Each row is a point. The points of each table are mixes of a few directions, plus a little noise. Count the directions of each table, and those that both share. Where both have some left over, give the other angles between the two spaces (their principal angles), to ten degrees, smallest first.
In the rows, zero is written as 128.

First:
[[148 141 152]
 [148 141 152]
 [147 140 150]
 [ 52  79  38]
 [121 124 120]
 [151 143 155]]
Second (4 x 3):
[[212 155 130]
 [ 81 116 140]
 [ 84 119 149]
 [135 119  94]]
Directions: first 1, second 2, shared 1

First, 10 rows:
[[108  48 203  95 134 152 141 157]
 [117  92 181 120 126 183 126 142]
 [121 100 146 114 134 119 132 139]
 [145 198  86 178  71 129 221  58]
 [138 176  84 150 132 121 104 115]
 [ 87  91 151 160 167 124 123 118]
 [126  93 139  90 155 103  84 169]
 [125 156  85 147 157  97  87 124]
 [155 204  68 149 109 129 117 106]
 [157 122 137  77  95 123 144 152]]
Second, 10 rows:
[[125 108 119 151 115  88 141 108]
 [144 157 150  72 139 175  83 184]
 [ 91  85 142 195 142  90 127  95]
 [177 148 129  69 142 127 115 175]
 [114 145 133 146 157 160 128 121]
 [177  94 110  68 121 119 175 135]
 [163 156 109 108 106  87 123 144]
 [ 14 135 134 220  97 212 136  51]
 [159 155 121 114 156 123 131 144]
 [117  96 134 136 104  99 120 124]]
Directions: first 4, second 5, shared 2; angles 30, 40

First:
[[157 120 133 125 138 149 106 126 107 156 134 126]
 [169 116 156 208 141  72 135 156  90 111  60 124]
 [124 167  95  82  97 157 111 171 127  82 249 129]
 [102 133 134 138 121 132 143 110 129 144 124 147]
 [162 130 130 131 152 140 128  92 157 147  82 114]
 [124 123 136 132 134 139 132 102 134 155 105 134]
 [100 136 122 116 121 129 143 114 151 122 131 131]
 [ 84 100 122  91 121 106 127 155 131 107 138 119]]
Second:
[[116 135 133 115 106 103 105  61 114 137 117 165]
 [114 141 167 162 135  92 133 137  85 122 134 107]
 [113 159 110 140 134 156 146 162 194 145  86 118]
 [ 99 114 113 103  88 123 141  76 157 117 139 142]
 [ 79 140 142 139  73 103 117 100 130 153 115 141]
 [179  88 118 142 148 167 146 145 118 130 139 121]
 [136 134 126 118 140 131 105 178 113 128 142 119]
 [189 114 114 105 200 149 131 164 114  90 150 111]]
Directions: first 5, second 6, shared 2; angles 40, 50, 90

First (10 x 18):
[[102 155 142 132 105 130 164 167 164  78 107 155 156  82 120 133 173 165]
 [142 124 121  92 106 149  83  54 131 132 141 186 129 127 162  52 114 105]
 [121  99 100  99 102 120  49 103 135 123 152 167 121 205 130  88 114 126]
 [126 161 142 134 209 160 187 133  73 154  93 112  94 132  89 189 106 122]
 [144 109 136 150  61  88 114 136 170 111 161 110 155  71 167 111 160 117]
 [154 139 126 200  93  86 151 214 109 126 100 121 123  68 138 154 184 182]
 [116 108 124  77 142 142  83  56 129 134 166 144 114 192 122 116  89  73]
 [117 143 125 139 199 162 191 163 115 160  86  54 142 132 103 152  91 161]
 [139 138 132 177 131 112 173 194 122 137 102  80 139  84 127 157 147 165]
 [115 110 129  80 132 131  83  60 132 123 172 152 109 188 120 128 101  68]]
Second (11 x 18):
[[138 142 104 111 156 129 122 106 109 146 116 122 138 136 138 126 128 135]
 [143 140 112 142 135 105 126 148 103 135 117 129 125 126 130 154 154 148]
 [ 58  90 210 193  18 144 138 199 202  54 140 145  81  95  76 132 123  93]
 [ 87 117 165 176  65 129 131 177 157  88 119 138  96 107  95 146 140 116]
 [113 166  94 146 133 127 108 127  92 136  68 120 111 124 121 155 158 142]
 [142 156  90 108 167 128 116  96  93 156 101 117 139 138 143 130 135 142]
 [ 98 162  92  81 165 188  98  33 117 155  72 104 138 143 138  84  94 102]
 [136 144 105 116 151 129 121 109 108 144 111 122 134 134 137 129 133 136]
 [ 86 110 154  81 124 200 121  49 183 123 137 117 140 136 128  53  55  72]
 [185  72 172 148 111  66 171 210 153 111 228 155 140 124 134 150 140 150]
 [223 111 108 105 186  63 155 155  94 163 199 139 166 145 167 149 147 174]]
Directions: first 6, second 3, shared 1; angles 50, 70
